Rows are points. Each copy is the shape, with its points in the same order, turned, moved and blurred by noise. Is it also mirrored, or only turned?
In the rows, 128 means zero.

Shape (8 x 3)
[[100 116 145]
 [134 108 159]
 [100 145  59]
 [151 156 134]
 [131 160 109]
 [143 126 135]
 [136 148 166]
 [118  71 129]]
Copy 1 (8 x 3)
[[130 113 129]
 [129 149 143]
 [121 110  40]
 [160 164 105]
 [155 147  77]
 [134 158 116]
 [170 155 135]
 [ 82 131 131]]
Copy 1 is: mirrored
Copy 2 (8 x 3)
[[118 147 106]
 [157 157 109]
 [ 95  73 145]
 [147 142 163]
 [121 117 163]
 [151 137 130]
 [142 182 148]
 [148 120  68]]
Copy 2 is: mirrored
Copy 3 (8 x 3)
[[132 159 123]
 [143 131 149]
 [ 77 125  56]
 [ 90 112 144]
 [ 81 130 113]
 [112 114 130]
 [106 134 170]
 [164 136  98]]
Copy 3 is: mirrored
Copy 4 (8 x 3)
[[133 108  81]
 [161 104 105]
 [ 64 163 108]
 [161 160 120]
 [126 167 107]
 [149 135 115]
 [177 145  92]
 [118  75 113]]
Copy 4 is: mirrored

Shape (9 x 3)
[[124 145 117]
 [153  94 212]
 [119 143  97]
 [131 120 179]
 [139 130 125]
 [112 155 119]
 [111 126 116]
 [156 103 101]
 [ 79 130 153]]
Copy 1 (9 x 3)
[[137 127 110]
 [ 42  86 156]
 [155 140 109]
 [ 80 111 128]
 [133 116 131]
 [134 139  91]
 [135 146 126]
 [155 115 161]
 [ 91 163 106]]
Copy 1 is: mirrored
Copy 2 (9 x 3)
[[146 148 128]
 [119  64 200]
 [138 161 113]
 [139 105 177]
 [132 127 130]
 [155 155 133]
 [129 156 140]
 [ 97 129 109]
 [146 159 185]]
Copy 2 is: only turned
Copy 3 (9 x 3)
[[116 149 124]
 [216 187  86]
 [114 128 140]
 [179 165  93]
 [145 153 141]
 [120 138 119]
 [130 119 128]
 [148 147 167]
 [138 117  80]]
Copy 3 is: mirrored
Copy 4 (9 x 3)
[[113 146 136]
 [190  92 191]
 [ 92 146 120]
 [171 123 165]
 [115 127 146]
 [120 159 131]
 [118 135 118]
 [ 94  94 131]
 [166 154 114]]
Copy 4 is: mirrored

Shape (10 x 4)
[[119 142 172 111]
 [141 134 115 158]
 [121  87 112 147]
 [135 119 153 165]
 [111 143 182  93]
 [125 120 140  97]
 [ 69 157 133 174]
 [109 119 155  68]
 [ 79 105 132 138]
 [171 144 117 137]]
Copy 1 (10 x 4)
[[150 115 175 107]
 [109 125 131 154]
 [116  89 102 130]
 [ 97 101 155 132]
 [166 113 183  94]
 [155 120 135 102]
 [148  77 164 189]
 [185 114 144  81]
 [152  67 130 138]
 [109 158 133 136]]
Copy 1 is: mirrored
Copy 2 (10 x 4)
[[140 149 165 116]
 [130 121 102 161]
 [ 99  94 109 138]
 [146 100 134 148]
 [138 156 181 103]
 [119 146 134 101]
 [102 128 173 196]
 [111 155 157  74]
 [ 84 112 153 139]
 [152 148  94 143]]
Copy 2 is: only turned
Copy 3 (10 x 4)
[[144 110 169 124]
 [140 133  95 107]
 [168 117  89 146]
 [172 104 116 101]
 [147 106 191 130]
 [152 131 151 149]
 [103  64 106 118]
 [146 130 180 169]
 [145  81 118 161]
 [144 162 118  98]]
Copy 3 is: mirrored

Shape (7 x 4)
[[156 120 115  82]
 [117  79 110 132]
 [169 110  93 158]
 [144 153 118  98]
 [151 138 140 138]
 [150 164 147 110]
 [ 91 108  93 197]]
Copy 1 (7 x 4)
[[129 152 184 141]
 [167 113 135 151]
 [122 152 119 185]
 [104 142 163 120]
 [122 157 127 125]
 [102 163 149 102]
 [139  87  72 167]]
Copy 1 is: mirrored
Copy 2 (7 x 4)
[[152 124 178  96]
 [152 115 102  86]
 [171 100 122 144]
 [140 151 171 120]
 [119 122 143 139]
 [110 143 174 137]
 [152 143  49 134]]
Copy 2 is: only turned

Shape (11 x 6)
[[ 97 170 159 157 116 123]
 [152 132 107 104 109 156]
 [159 150  93 111 129 152]
 [ 89 172 118 171 132  97]
 [ 87 119 138 115 163 170]
 [130  95  80 143 139  89]
 [119 141 126  97 162 127]
 [104 145  91 128  93  81]
 [118 113 154 105 164  90]
 [157 104 155 149 140 166]
 [127  95 106  91 111 162]]
Copy 1 (11 x 6)
[[144 159 148 128 115 170]
 [104 127 107 140  91  95]
 [110 155 120 151  95  85]
 [117 175 181 141 132 160]
 [ 96 155 106  67 124 129]
 [ 99 127 183 131 142  84]
 [119 161 142  96  96 100]
 [ 97 126 189 156  97 132]
 [148 130 172  77 109  96]
 [144 124  87 111 154 111]
 [ 83 102 110 112  98  94]]
Copy 1 is: only turned
Copy 2 (11 x 6)
[[143  85 134 183 159 155]
 [153 153 140 100 146 133]
 [153 164 151 117 150 127]
 [166 116 115 206 147 161]
 [ 89 134 141 138 140 182]
 [152 182  91 157  95 126]
 [103 154 132 156 158 129]
 [167 137  75 167 156 136]
 [ 77 132 105 165 129 113]
 [117 122 166 120  94 138]
 [119 152 106  85 141 156]]
Copy 2 is: mirrored
Copy 3 (11 x 6)
[[154 174 122 143 143 179]
 [122 133 158 107 149  98]
 [105 156 162 122 135  98]
 [121 194 108 126 115 183]
 [100 121 180 130 163 186]
 [ 92 119 104 102  90 141]
 [ 78 132 135 132 168 143]
 [122 165  89  71 126 139]
 [103  99  92 137 163 165]
 [143 103 171 156 121 130]
 [117 108 173  82 142 120]]
Copy 3 is: mirrored

Shape (12 x 6)
[[120 112 123 104 132 154]
 [163 135  94 173 160 171]
 [111 107 124 108  73 138]
 [134 116 167 111  86 107]
 [ 98 115 144  65  85 135]
 [123 126 148  78 133 149]
 [138 177 100 137 118 112]
 [164 140  89 130 124 116]
 [152 140  82 149 132 109]
 [168 126 100  98 168 146]
 [163 147 100 157 168 138]
 [ 95 108 135 152 108  90]]
Copy 1 (12 x 6)
[[ 85 114 112 123 128 154]
 [148 129 102 117 182 201]
 [ 99  94  91 137 124 102]
 [106 134 110  99 134  78]
 [ 59 104 100 137  95  96]
 [ 72 144 117 118 113 141]
 [141 156  99 165 157 136]
 [122 142  98 146 189 135]
 [138 136 111 152 190 149]
 [ 75 154 111 128 180 180]
 [135 154 121 129 188 189]
 [134  99 150 134 140 102]]
Copy 1 is: only turned
Copy 2 (12 x 6)
[[129 126 148 109 145 133]
 [145  42 169 130 106 158]
 [137 155 155  95 120 102]
 [152 168 150 145 129  87]
 [123 191 148 104 136 115]
 [126 152 151 123 156 152]
 [123 113 158 164  75 140]
 [150 105 133 144  79 144]
 [140  91 132 141  70 136]
 [141  98 113 127 134 186]
 [143  60 145 157  98 161]
 [108 124 135 140 114  68]]
Copy 2 is: only turned
Copy 3 (12 x 6)
[[148 140 135 122 150 136]
 [ 62 112 138 115 174 117]
 [182 119  94 124 142 119]
 [188  94 128 152 116 112]
 [209 144 115 143 134 128]
 [172 150 150 157 146 143]
 [102 137 110 153 118  79]
 [118 134 132 120 144  70]
 [ 99 127 126 111 123  74]
 [118 155 176 118 170 105]
 [ 71 126 152 126 142 103]
 [150  93 108 115  81 128]]
Copy 3 is: only turned

Shape (14 x 8)
[[ 88 101 154 165 148  79  85 159]
 [121  84 105  98  82 153 144  83]
 [134 130 130 113  99 142  92 110]
 [156 152 128 160 141 146  74 128]
 [ 99 126 153 135 108 128 147  80]
 [159 155 135 169  87  86 120 118]
 [ 75 103 138  89 148 145  79 146]
 [112 103 115 172  85 139 136 139]
 [120 133 112 124 155 131 145 151]
 [145  98 117 132 148 108 142 123]
 [154  96 155 154 128  89 102 125]
 [156  94 184 104  76 130 102  84]
 [145 112  94 157 158 129  86 148]
 [ 89 147 160 131 132  95  77 111]]
Copy 1 (14 x 8)
[[ 77  97 165  95  98 137 115 196]
 [ 99 148  48 135 109 114 123  98]
 [143 117  87 101 106 137 120 132]
 [170  94 133 109 124 140 147 159]
 [109 138 123 128  78 105 123  97]
 [166 139 127 134  75 100 101 173]
 [ 79 105 115  66 132 169 122 125]
 [108 158 103 116  98 100 158 165]
 [114 147 141 125 161 137 123 141]
 [103 129 126 162 130 129 113 150]
 [119 105 122 150  84 146 108 178]
 [131 118  69 139  41 165 107 116]
 [125  99 120 126 157 135 142 181]
 [114  85 148  81  85 127  93 135]]
Copy 1 is: mirrored
Copy 2 (14 x 8)
[[147  58 129 180 162 145 172 176]
 [188 161  97 107 104 158 109 120]
 [168 127 129 123 118 110 142 118]
 [137 115 129 141 137  58 144 150]
 [150 124  91 162 134 142 115  97]
 [131  79  71 151  90  94 153 129]
 [165 120 178 132 170 156 150 134]
 [154 141  69 137 129 137 172 152]
 [ 96 129 130 125 143 144 131 158]
 [124 114 114 141 114 139 107 171]
 [155  91 114 177  97 117 135 167]
 [201 131 125 174  75 116 125 104]
 [132 110 125 115 140  93 143 196]
 [156  64 144 157 157 118 144 108]]
Copy 2 is: mirrored

Shape (12 x 8)
[[143 156 165 132 127 120 165 138]
 [186 159 153 125 157 145 145 140]
 [177  75 152 160 115 144 135  79]
 [134  67 161 127 105 163  84 108]
 [111 103 121 107  98 143 118 142]
 [114  71  83  88 122 117  97 155]
 [102 152 159 176 132  84 149 155]
 [137 137 125 156 182 167 122  71]
 [139 126 121  96 110 134 101 142]
 [139 137 129 103 134  95 173 109]
 [152 135  96 160 122 176 103 145]
 [114 158 158 147 111  91 106 133]]
Copy 1 (12 x 8)
[[125 111 154 125 171 130 120 148]
 [131 136 161  90 153 103 148 139]
 [174 167 181 138 119 185 147 127]
 [174 161 141 144  70 168 103 156]
 [128 111 117 133  92 158  94 130]
 [114 128 121 135  60 145  71  77]
 [100 141 129 159 198 138  86 140]
 [190 180 109  89 157 147 139 107]
 [128 118 122 133  90 118 116 123]
 [148  94 159 128 161 132 109  91]
 [107 161  99 105 106 156 157 127]
 [126 138 117 178 159 115 107 143]]
Copy 1 is: mirrored
Copy 2 (12 x 8)
[[136 138 161 124 149 129 151  92]
 [122 107 191 141 154 149 108  80]
 [142 112 160 220 129 107 115 133]
 [172 126 130 187 159 100  73 171]
 [156 118 108 128 141 143 108 155]
 [128  98 102 112 137 142  99 211]
 [113 187 159 105 116 116 157 119]
 [ 88 125 134 178 135 105  56  93]
 [153 107 132 112 146 132  96 141]
 [101 101 122 132 154 117 158 108]
 [142 124 139 142  99 160  55 120]
 [140 154 149 103 122  88 127 122]]
Copy 2 is: mirrored

Shape (12 x 9)
[[108 149 169 108  78 164 133  90  99]
 [105 117 132 118 136 167 159 126  81]
 [162 157 145  91 147 181 122 121 154]
 [ 99 118 180  98  94 187 143 124 132]
 [ 99 127 113 121 106  91 167 164  86]
 [125 141 117 142  65 128 127 155  90]
 [107 124  76 137 124 100 128 134 136]
 [122 151 164 119 142 162  87 115 128]
 [174 120 143 110 187 129  83 158 175]
 [142 104  90 152 125 126 117 152 119]
 [185  94 125 102 162 131  92 108 139]
 [115 136 133 174  86 109 171 137 106]]
Copy 1 (12 x 9)
[[123  85  60  89 129 123 123 174 109]
 [120 146  67 115 106 107 155 137 103]
 [ 88 124  84 107 142 151 138 136 185]
 [ 78  87  58 103 144 117 148 144 104]
 [163 109 100 141  85 102 134  90  91]
 [131  87 106 142  72 135 121 140 101]
 [126 135 143 147 109  99  95 113 117]
 [102 117 119  80 134 136 148 164 151]
 [ 91 143 162 138 160 152 172 112 189]
 [115 145 137 170  99 139 129 125 116]
 [117 151 130 169 169 139 157 158 182]
 [152 114  98 128 104 156 102 112  63]]
Copy 1 is: only turned
Copy 2 (12 x 9)
[[106 146  93  66  90 129 159  93 136]
 [ 94 175 118  83 151 131 145 142 129]
 [ 98 129 154 127 133 127 166  89 193]
 [ 56 132 106  80  93 116 151 125 152]
 [148 134  84 107 141 159 128 177 114]
 [130 123  53 103 145 138 125 112 125]
 [162 139 119 129 141 137  82 145 143]
 [ 90 126 155 106 123 144 133  77 143]
 [100  88 191 183 152 128 134 102 157]
 [134 133 110 142 169 113  99 123 128]
 [135 116 178 147 156  81 145  94 141]
 [126 163  55 138 120 149 124 136 114]]
Copy 2 is: only turned
Copy 3 (12 x 9)
[[127 175 122 138  91  96  90  79 103]
 [144 186 116 144 101 107 153 135 113]
 [117 114 121 102 118  83 160  80 121]
 [144 164 120 163 126  70 127  79 100]
 [191 148 122 156 103 172 127 140 113]
 [164 165 163 154 105 161 112  97 148]
 [126 121 149 160 112 189 155 124 110]
 [100 156 102 118 143 115 131  79 132]
 [106  86 129  89 197 125 178 114 130]
 [129 143 173 146 133 162 159 139 136]
 [ 85 115 167  86 161 124 153 133 106]
 [152 145 136 182  93 149 104 136 149]]
Copy 3 is: mirrored

Shape (15 x 9)
[[ 83 163 137  99  93  91 143 158 109]
 [152 138 123 111 153 122 109  92  95]
 [123  98 112 112 127 138 163 110 139]
 [157 103 108  79 119 148 153 170 101]
 [162 164 143 171 123 150  83 128 128]
 [149 104 122 154 172 156 166 147 172]
 [105 164 121 168 112 150 126 152  94]
 [149 122 155 111 150 169 131 109 180]
 [ 95 135 159 141 164 108 130 173 170]
 [104 115 179  93 120  97  87  90 163]
 [ 89 129 143  83  94 120 118  97 158]
 [167  89 181 134 108 144 135  88 161]
 [ 92  87 108 120 109 124 135 134 148]
 [109 138 137  95  88 132  94 179 122]
 [157 115 111 167  93 107 150 158 171]]
Copy 1 (15 x 9)
[[158 131  99 117 146 114 154 123  45]
 [129 134  93 120 114 167 135 130 152]
 [114 138 124 153 158  91 132 129 138]
 [158  87  96 148 137  88 167 134 137]
 [117 106 134  81  78 151  92 159 123]
 [ 73 136 140 132 102  58 122 137 149]
 [127 106 129  61 139 113 122 172  92]
 [120 155 146 153  87  96 101 153 155]
 [114 165 155  99  75  73 148 121  79]
 [156 171 157 165  97 147 112  97  92]
 [156 170 137 156 142 122 108 111  85]
 [111 122 181 179 114 125  96 135 129]
 [136 137 152 137 153  92 122  96 109]
 [191 110 124 109 110 105 138 119  77]
 [ 84  79 134 129 106  74  97  99  94]]
Copy 1 is: mirrored
Copy 2 (15 x 9)
[[ 82  96 137 128 125  80  81 154 124]
 [147 154  91 114  88 105 132 149 162]
 [134 125 141  98 133 153 124 135 157]
 [173 138 144  95 139 111  68 117 143]
 [147 142 105 139 126  66 184 112 115]
 [136 168 144 134 184 148 151  96 164]
 [138 108 121 174 132  95 130 138 102]
 [126 176 166  98 131 122 174 108 156]
 [ 63 161 135 155 156 107 123 103 138]
 [ 59 146 128  74  77 107 146 109 146]
 [ 77 119 152  71  96 118 133 143 130]
 [130 120 144  80 108 119 176  71 174]
 [101 118 128  97 137 158 110 120 120]
 [111 125 141 104 120  72  89 114  86]
 [122 101 108 103 197 108 142  96 141]]
Copy 2 is: mirrored

Shape (14 x 11)
[[163 167 144 154 134 106 141 127 130 139 165]
 [139  93 132 161  94 105  85 148 153  92 119]
 [178 108 130 132 132 167 133  73 188  78 101]
 [167 122 123 135 106 170  96 123 153 155 102]
 [ 91 120 128  82 161 162 131 105 111 136 157]
 [117 147 163  92 133 138 138  84 144 161 136]
 [126 164 157 142 138 109 154 131 129 113 154]
 [138 131 156  83  69 100 171 156 173 139 147]
 [158 181  85 163 132 144  90 158 103 136  96]
 [158 144 155 124  80  98 106 111 108 114  83]
 [106 135 154 171 115 128 172  71 173 127  82]
 [120  89 148 162 156 140 139 136 106 134 127]
 [139 118  94 137  78 138 102 118 112  91 158]
 [ 96 125  79 145 150 101 147  98 107 133 159]]
Copy 1 (14 x 11)
[[137 147 136 163 120 152 124 156 119 137 188]
 [ 99 141 130 105 128 153 173  82 123 183 126]
 [136 182 164 120 163  89 143  32 118 121 150]
 [163 161 141 108 131 134 189  92 174 132 156]
 [123 106  90 100 159  85 101 150 169  93 135]
 [120 155 148 102 118  90 107 154 154  91 155]
 [111 144 137 138 144 125 118 159 103 141 175]
 [ 86 114 198 156 112  92 141 142 178 172 151]
 [191 150 101 126 159 150 196 145 124 143 156]
 [130 151 142 111  85  99 199 129 103 148 149]
 [136 167 206  84 150 108 127 125  80 112 130]
 [130 114 128  60 144 151 117 115 121 137 179]
 [108 108 112 144 139 137 179 109 128 130 119]
 [159  91 113 130 145 138  99 141 112 120 110]]
Copy 1 is: mirrored
Copy 2 (14 x 11)
[[136  97 132 122 138 131 108 124 125 188 119]
 [149 115 122 175 177 196 147 140 141 122  94]
 [132 115  81 191 136 155 113 132 107 100 193]
 [135 152 120 200 108 137 116 122 148 130 122]
 [116 158 109  80  95 131  99 154 125  93 115]
 [140 164  79 114 115 110  97 122 102 138 115]
 [127 109 118  98 168 121 113 124 123 158 122]
 [163  93  62 151 163  88  99 151 137 140  65]
 [115 126 209 170 126 120 135  95 139 136 113]
 [140 118 102 166 145 143 157  67 113 125  86]
 [153 166  87 145 177 107 167 135  97 146 166]
 [ 94 144 116 116 129 157 160 158 154 145 123]
 [179  92 137 139 125 168 137 123 154  94 113]
 [151 118 155  83 115 136 155 172  95 129 121]]
Copy 2 is: mirrored
Copy 3 (14 x 11)
[[111 125 102 127 131 153 138  93  77 121 128]
 [129 157 141 135  93  65 157 126 115 113  89]
 [169  92 170 124 136  61 122 127  88 104 172]
 [130 144 125 114 148  90 116 178 106 118 141]
 [176  90 148 132 159 169 121 149 120 161  90]
 [185 108 111 138 128 159 103 148  82 144 134]
 [132 113 117 134 110 155 118  81 103 124 112]
 [113  96 102 147  61 115 103 142  57 174 107]
 [ 82 155 111 131 152 127 139 141 173 108 149]
 [134 140 110 194  94 112 131 150 107  86 131]
 [197 106  78 141 121  77  86  89 111 116 144]
 [149 144 135 152 174 114 105 103 111 137  78]
 [115  91 129 135 126 100 174 155 122  93  82]
 [154  90  94 150 161 136 175  97 137 158  96]]
Copy 3 is: only turned

Shape (17 x 11)
[[ 88 107 138 107  79 108 167 129 111 100 111]
 [118 136 117 173 156 174 186  92 111 124 145]
 [127 134 152 117 103 124 132 125  95 156 107]
 [ 97 104  96  96 125 138 105 130 157  86  98]
 [112 142 103 130 115 119 113  78 146 102  96]
 [113 123 139 105 156 129 127  73 157 109  95]
 [169 117 109 143  86 106 146 137 133 141  93]
 [134 123 128 103  90 102 124  85 166 128 143]
 [142 155 153 176  80 135 101 154 114 125 163]
 [149  94 148 136 148 113 134 112  91 112 141]
 [143 130 157  96  77 138 104 108  90 138 178]
 [154 162 131 164 106 132 157  83  78  99 154]
 [169 156 175  99  87 175 192 130 157  81 149]
 [136  92 118 153  97 134 160  99 124 110 169]
 [164 154 131 150 170 142 180 126  91  84 163]
 [161  82 173 149 136 144 101 143  95 120 169]
 [109  87 120 144 140 118 156 122 136 135 167]]
Copy 1 (17 x 11)
[[170 112 120 128 150 126 112 125 195  85 129]
 [155 123 160 172 143  69 113 187 135 146 127]
 [175 103 123 112 128 146 131 147 136 119 159]
 [ 96 162 131 137 107 133  99  99 164 113 120]
 [122 138 125 114  95 106  96 133 116  92  99]
 [135 143 182 117  91 113  93 133 136 109 122]
 [165  92  94 151  66 123 125 132 142 115 148]
 [136  95 156 113  97 105 152  90 134  90 122]
 [152  64  74 107 138  85 113 118 135 170 142]
 [169 108 148 120 109 124 129 151 172 168 111]
 [141  83 124  81 138 122 191 132 153 139 150]
 [173  99 118 111 129  53 142 186 131 126 109]
 [157 103 152 128 122  26 130 121 190 119 205]
 [134  84 137 155 115  84 155 147 166 123 108]
 [198 140 147 141 120  46 139 165 157 178 122]
 [142  69 138 119 122 119 138 140 182 211 133]
 [151  96 163 179 132 119 143 119 153 145 100]]
Copy 1 is: mirrored
Copy 2 (17 x 11)
[[149  79 113 142 158 164 136 148 152 118 158]
 [177 120 130 121 116  93 176 114  76 127 109]
 [148 131 133 153 144 127 117  98 147  90 158]
 [ 74  95 117 132 141 103 149 157 166 124 125]
 [107  83 157 144 134  92 129 157 128  88 121]
 [117  89 101 159 127  73 112 147 126 101 111]
 [144 154 143 117 136 118 129 164 150  71 174]
 [142 114 157 145 146 105  82 173 152 119 120]
 [130 156 174  93 123 172 105  99 124  98 120]
 [129 126 111 126 124 115 102 123  87 130 173]
 [143 134 165 128 181 135  69  91 134 142 139]
 [160 116 171 121 157 132 123 120  59 100 135]
 [173 148  95  91 207 139 117 153 114 101  79]
 [167 117 151  94 137 118 122 153 110 150 148]
 [146 158 114 124 151 127 153 127  38 125 124]
 [119 155 112  84 119 127  84  90 107 150 157]
 [155 128 127 127  98 117 130 148 126 165 142]]
Copy 2 is: mirrored
Copy 3 (17 x 11)
[[163 151 151 129 143  62 145 111 123 102  69]
 [166 130 152 172 178 123 135 103 141 159 177]
 [117 155 148 135  97 100 137 112 126 147 101]
 [183 125 126 100 125 148 125 134 132  81  78]
 [161 118 167 117 109 135 112 109 150  84 127]
 [163 147 154 109 124 141  82  98 115  92 135]
 [134  88 121 154  93  92 109 103 131 126  94]
 [163 102 151  90  99  89 126  96 105  97 132]
 [126 124  98 122 101  64 163 145 168 139 155]
 [166 160 109 164 106 103 131 126  92 110 142]
 [171 152 149 105  69  77 179 122 105 147 132]
 [173 140 153 172 105  61 143 117 152 142 172]
 [224 134 120  94 133  40  96  99 146 184 128]
 [180 108 116 152 134  80 159  94 115 115 143]
 [186 148 130 185 139  80 104 160 129 162 173]
 [153 164  64 142  90 104 158 131  95 134 160]
 [155 116 119 141 167 109 155 126  83 115 137]]
Copy 3 is: mirrored
Copy 4 (17 x 11)
[[173 124 159 135 107 108 124 158 115 150 178]
 [146 129 121  89 144 150 137 181 115  53 122]
 [142 114 138 113 125 122 127 149 182 145 147]
 [126 119 158 140 133  78 134 118  82 146 109]
 [120 105 186 123 171 121 117 137 109 127 126]
 [ 80 107 168 124 140  93 110 158 114 111 123]
 [142 145 167  95 113 147 112  95 147 139 139]
 [125 125 151 149 149 119  62 123 131 131 147]
 [156 175 107 136 185 155 146 119 163 143 155]
 [110 132 139 161 108 154 145 148 152 101 140]
 [166 138 121 181 157 110 103 140 196 124 145]
 [164 153 168 137 165 174 127 172 157  82 141]
 [152 231 139 116 132  85  84 174 137 102 139]
 [160 142 133 146 130 148 110 125 113  77 158]
 [137 181 135 133 123 176 141 194 135  84  99]
 [117 160  94 175 125 136 167 118 174  97 142]
 [132 115  96 141 111 149 115 138 104 101 149]]
Copy 4 is: mirrored

Shape (18 x 12)
[[167 138 127 135 115 101 152 104 153 160 145 177]
 [100  79 121  92 173 145 147 134 152 131 115 174]
 [109 103 135 100 126 154 144 155  73 133 158 119]
 [100 136 160  92 165 152 135 193 120 131 103 141]
 [156 135 142 103 175 121 156 116 131 159 123 152]
 [108  88 139  77 158 125 146 135 105 139 111  85]
 [102 148  97 183  99 145 107  98 114 135 163  75]
 [159 116 125 151 140  70 157 140 161 125 146 163]
 [121 173  97 156 121 134 137  98 127 101 154  90]
 [135 126 131 155 180  64 146 152 143 171 111 196]
 [150  87 131 100 158 156 151 174 137 174 103 124]
 [135 153  99 165  95 124  82 110 149  77 162  98]
 [157 150  58 152 115  90 123 115 141 118 130 144]
 [112 133 150 123 115 125 121 139  91 116  99 110]
 [ 80  98 144  94 117 166 181 155 129 129  96 101]
 [141 121 146 127 134  95 115 116 153 168 126 159]
 [111 177  65 136  78 102 103 106 142 123 162 109]
 [166  96 128 130 150 126 156 108 116 163  94 185]]
Copy 1 (18 x 12)
[[113 165 133 148 172 120 108 144  79 147 144 121]
 [117 182 149  90  79 110 119 170 131 121 151 156]
 [144 152 152 173  66 152 117 115 148 103 146 126]
 [167 165 154 129  78  88 142 158 169 108 112 103]
 [119 176 161 138 137 137 133 180 135 147 123 124]
 [151 152 154 126  85 161  92 143 194 132 133 135]
 [146  80 108 131 112 182 120  73  87 118 105 126]
 [134 143 130 146 181  95 116 148 116 135 162 159]
 [128  85 147 129 140 151 118  89 101 110  87 143]
 [163 180 105 133 178 108 140 205 114 125 148 141]
 [164 179 174 104 104 132 134 145 152 147 170  93]
 [105  46 118 126 137 121 110  89  95 112 123 122]
 [123 103 144 123 180 138 100 142  75  92 142 127]
 [137 143 120 136 107 131 109 114 164  96 103  95]
 [168 177 161 100  74 122  87  99 164 113 116 134]
 [126 157 108 128 146 122 109 167 117 157 139 111]
 [137  70 134 144 133 142  65 115  57 104 101 122]
 [105 208 136 111 158 153 132 157 123 120 158 113]]
Copy 1 is: only turned
Copy 2 (18 x 12)
[[145 140 134  75 142 124 113 108 123 104  77 174]
 [170 105 150  87 123 138 190 151 119 134 137 127]
 [148 112 136 139  62  95 144  94 121 129 156 113]
 [131  85 166 131  88 141 183 127 149  78 142 102]
 [151 108 135  88 102 121 134 138 136  92  77 133]
 [118  84 125 127  66 120 168 131 139 159 113 110]
 [116 123 113 179 153  93  57 101  86 145 142 123]
 [139 164 170  86 155 119 135 111 143 123  77 133]
 [141 139 125 183 136 103  75 133 133 131 120 131]
 [140  94 201  68 145 131 142 107 120 101  62 111]
 [108  83 149  91  98  84 176 137 135  99 124 137]
 [ 98 188 134 186 162 119  83 129 101 130 138 145]
 [138 159 184 142 146 115  89 137 106 132  79 180]
 [ 95 107 146 146  85 144 108 105 140 126 140 117]
 [129  71 131 141 101 121 165 115 171 147 170 134]
 [118 121 135  76 134 145 137 113 107 109  78 145]
 [133 145 138 194 153 122  95  98  92 130 105 180]
 [147  97 167  42 104 128 113 137 119 121 105 160]]
Copy 2 is: mirrored
